Each wall is flat, endless, passes through zero and stands at right angles to its row. A trip goes straight from one point to another. List the walls that it crosses, first one first.
(in the rows, 128 means zero)

Walls:
(1): [112 139]
(2): [104 134]
(3): [166 141]
(4): [158 112]
Trips:
[ 44 207] to [125 170] => 3
[163  61] to [177 167] => none
[207 118] to [155 162] => none
[126 101] to [135 135] => 3

Walls:
(1): [125 148 170 113 110 119]
(2): [187 149 122 155 114 169]
(3): [151 170 113  92 119 120]
(4): [190  96 145 124 142 181]
(5): [133 174 101 110 112  81]
Trips:
[131  69 176 134 118 108] to [100 140  89  93 110 119] => 4, 5, 3, 1
[103 112 115 165 113 123] to [ 61 207 157 108  62  60] => 5, 1, 3
[111 145 123  80 124 138] to [127  95 105 108 123 126] => 1, 4, 5, 3

Walls:
(1): [144  87 103 117  82 160 132 127 112 140 168]
(2): [150 116 145 135 145 127 114 149  94 109 163]
(3): [133  65 124 126 150 128 139  97 136 125   7]
(4): [104 113 121 151 108 154 102 129 163 120 116]
(5): [150 122  83 113 126 116 143  43 110 103 141]
(6): [105 119 152 126 148 137 131 150 131 160 140]
(7): [156  64 114 143 100 120 108 135 128 170  73]
(8): [152 133 132 116 128  88 133 131  94 136 166]
(9): [149  98 154 159 111 148 153 132 133 110 146]
Trips:
[159 123 113 158 120 153 118 127 143 151 122] to [138 123 131 106 189 157  98 121 149  93 125] => 2, 5, 1, 7, 9, 6
[114 169 145 101 130  93 154 177  99 103 123] to [ 75 123  98 113 137 146 136  65 131 127  96] => 2, 6, 3, 5, 8, 4
[135 170 110  97 133  93 186  88 119 133 122] to [157 124 107 138  97 116 143 145 106 142 144] => 3, 1, 7, 9, 2

Walls:
(1): [206 180  96 125 160  94 119 174 154 135 145  94  72 160  88 144 187 144]
(2): [180  99 132  65 156 155 138 125  84 160 108 148 118 148 124 162 125  71]
(3): [ 56 112  70 120 134 209  57  96 177 169 146 119 123 122 117 166 146 169]
(4): [103 132 147 116  72  93 118 137  35 105 142  96 155  93 154 106 185 120]
(5): [129 107 170 178 132 105 142 129  86 127 179 119  94 110 107 109 122  90]
Trips:
[ 97 148 179 160 142 168 113 137 107 119 169 156 112  88  89  75 148 165] to [ 45 116 149  73  97 149 115 134  39 152 168  73 157  81 177  95 101 169] => none
[160 127  96 165 127  74  98 196 121 122 124 121 134 123 172 106 185  90] to [176 132 142 183 188 147 157 147  85 146 149 207 192 193 116 182 249 127] => 2
[140  55 148 205  95 159 180 112 115 132 158 105 141  81 122 180 139  68] to [169 165 153 131 156 127 105 184  78  86 175 109 177  79  94 151 152  42] => 1
[180 172 118 154 140 162 103 110  84 204 152 102 163 175 112 106 161 107] to [173 119 144 104  68 201  93  95  97 119  93 124 181 119 122  85  90 132] => 5, 1
[163 145 117  60  69  57 136  82 127 128  92 128 135  30  73 138 190 168] to [136 129 118  89  94  78 153  72  89 141 132 133  83 116 124 101 216 146] => 2, 5
[169 182 119 104 158 168 187 158 113 138 107 145 147 191 170 217 130  88] to [159  76 163 147  91 171  55 141 150 145  75 108 135 151 107  89 146 132] => 3, 1

Walls:
(1): [158  10 131 144 108 151 117 104 219 158 138 150 173  12 102 167 133  75
  74 130 144 118 103 140]
(2): [176  86 152 129 137 127 120  93 134 123 156 193 110 125  77  92 122 154
 150 115  61 154  92 102]
(3): [169 152 114 152 172 184  75 151 125 108 164  64 127 187  45 123 143 151
  82 159 131  98  93 176]
(4): [118  85 117 144  95 176 143 122 109 169 122  77 204 115  52 139 103 120
 181 115 150  91 126 163]
(5): [112 179 155 127 112 166  79 111 161 119 101 148 129 148 132 128 168 110
  83 139 113 196 140 117]
(6): [ 91  29 121 142  93 139  84  56 110  99 192 129 144  64  50  81 117  97
 143 171 138 155 171 134]
Trips:
[138  67  88 160 130 176  69  89  87 105 187 157  64 110 140  83  99 113
 137 157 104 183 133 133] to [178 153  75 180 173 139 184 190 109 163 132 195 114  77 120 118 148 124
 166 142 141 166 166  92] => 3, 5, 1, 6
[179 102  93 107 140 134 133 101 163 128 103 152 134 204 156 148 114 140
 129 164 127 181 118  94] to [173 127 207 153 180 108 158 104 120 107 129  23 101 123 131 135  81  95
  46  26 151 214  85  63] => 3, 1

Walls:
(1): [147 137 124  88 130  80 119 166  86 105 149 138 123 153 220 109 135 139
 127 111 136  78 142 182 145 161 212 166 114 186 151 128 129 136 144 140
 153 150  92 113  94 108 159 136 132 152 119 196]
(2): [ 83 228 161 163 247 104 205 150  91  66 128 147 162 109 131 154 150 247
 162 129 130 166 141  75 162 147 116 171 132 145 121 122  81 108 134 160
  80 136 100 170 121 135 158 145 128  67 203 113]
(3): [180 150 155  86 138 128 105 187 116 120 189 161 164  67 161  79 159 186
 211  91 200  30 113 147 137 194 110 107 142 193  48 151  99 113  61 179
 112 135  73  93 153 170 116 120 187 161  88  96]
(4): [ 65 116  76 200  73 199 161  82 112  77  92 116  92 103 106 156 113 126
  61  97  88 139 168 135 152 117 167 184 178 195 125  95  73  66 151 160
 111 185  88 156 182  75 219 106 178 104 105 171]
(5): [ 77  91 125 169 121 114 129 110 118 157 140 204 189 106 153 216 106 100
 132 115 150  85  60 151 122 135 104  75 160  98  23 148 116 167 140  83
 104 143 108 107 127 151 119 130  31 107 195 160]
(6): [ 87 106 176 112 112 129 109 154  97 127 146 163 106  91 121 129 131 111
 149 207 108  65 102  91 182 179 152  86 134 130 169  95  81  90  99  82
 216 116  93 132 175 135 122 102 155 172 117 179]
Trips:
[192  95 133 128 204 158 106 133 141 168 161  69 171 117 158 152 107 106
 115 134 113  79 192 134 124 168 149 114 115 161  87 110 100 149  30 116
 123 163 182 145 173 138 114 106 163 177 129 149] to [139 243  66  96  78  85 115 114 151 151 127 128 136 178 151  87 110 139
 148  61  93  84 115  81 125  85 187 207  95 145 134 180 123 109 137 100
  86  96  70 132  97 113 105 131  91 150 107 104] => 6, 2
[ 56 161  83 115 156 130 137 175 126 111 123 232  88 164 149 165  57 177
 152 160  84 191 174 100 138 180 105 131 147 149  94 163 157 159  85 128
 107 129 119  57 123  87  73  84 138 132  71  87] to [139  76 114 131  95  82  84 144 133 112  71 199 208 145 109 114 129 130
 111 104 178 137  96 132  78 148 101 119 109 118  73  70 120 138 119 185
 134 129 116 117  65 107  80  88 142  78  82 200] => 1, 2
[104 115 216 204 186 134  87 190 180 141  95 224 135  96  96 145 122 160
 102 118 138 189  82 141 145 178 150 176  95 137 131 105 170 173 160 116
 120  91  75  73  99 113 163 128 177  59 133 164] to [173 108 145 168 146 108 102 117 147 114 212 162 135 115 116 138 152 119
  93  93 140 161 154 174 120 177  72  34 169  44 168 144 124 199  54 106
 111 107 123  77 166 152 133 119 145 188 138  95] => 4, 3, 1, 2
[211 157 127 139  71 104 160 112 174 170  66 124 115 130 177 133 135 108
 124 158  86  91 115 148 174 120 132  66 150  94 119 183 150 206  82 122
 156 151  54 119 164 191 181  71 105 101 157  95] to [129 139 144 130 137  56 101 148 115 181 103  84 115  35 114 182 140  37
 165 167 112  86  96 145  98 148 207 132  86 166 180 163 126 119  45 109
 129 154 115  83  69 170 131  94 137 120 155  70] => 1
[172 103 139 157 136 107 115  71 142 112 109 127 134 141 178 124 156 113
 106 150  85 138 132 166 158  63 121 124 200  60 130 157 122 116 120  82
 131  89 102 120 183 122 101 139 168 182 115 173] to [191 142 118 157 138 129 131 118 102 195 153 120 149 135 175  90 188  85
  86 125 124 164  67 128 192 159 131  98 156 177  92  93  89  96 114  99
 156 108 214 157 116 127  78 108 159 172 159  87] => 4, 5, 3
[ 97 178 178 128 118  82 211 140 169 121 150 148 104 125  86 132 105 203
 151 195 168 105  82 116 162  94 110  83 138 155  82 179 160 155 133 128
 119  85 134 114 137 176 225  97 131  82  88 130] to [158 146 164 134 117 142  88 116  87 143  81 186 122 151 147  86 124 115
  73 108 168  69 198 103 169 193 140 106  90 139 104 101 131 118 134  55
  79  82 101 103  64 115 116 116 150  71  77 148] => 1, 2, 5
[189 127  31 106 136 177 170 150 120 165 233 143  86 134 156  91  52  94
 115 138  95  72 150  82 147   7 110 109 124 154 158 103 186 148 100 157
 134  77 104 170 108 232 173 156 114 128  44  78] to [125 112 118  43 124 113 126  52  86 148 126 135 123 144 130 155 100 202
 131 188 104  90 131 151 147 102  72 112 144 142 161 119 120 170 178 114
 135 108 115 124 150 177 128 180 140 108  48  93] => 6
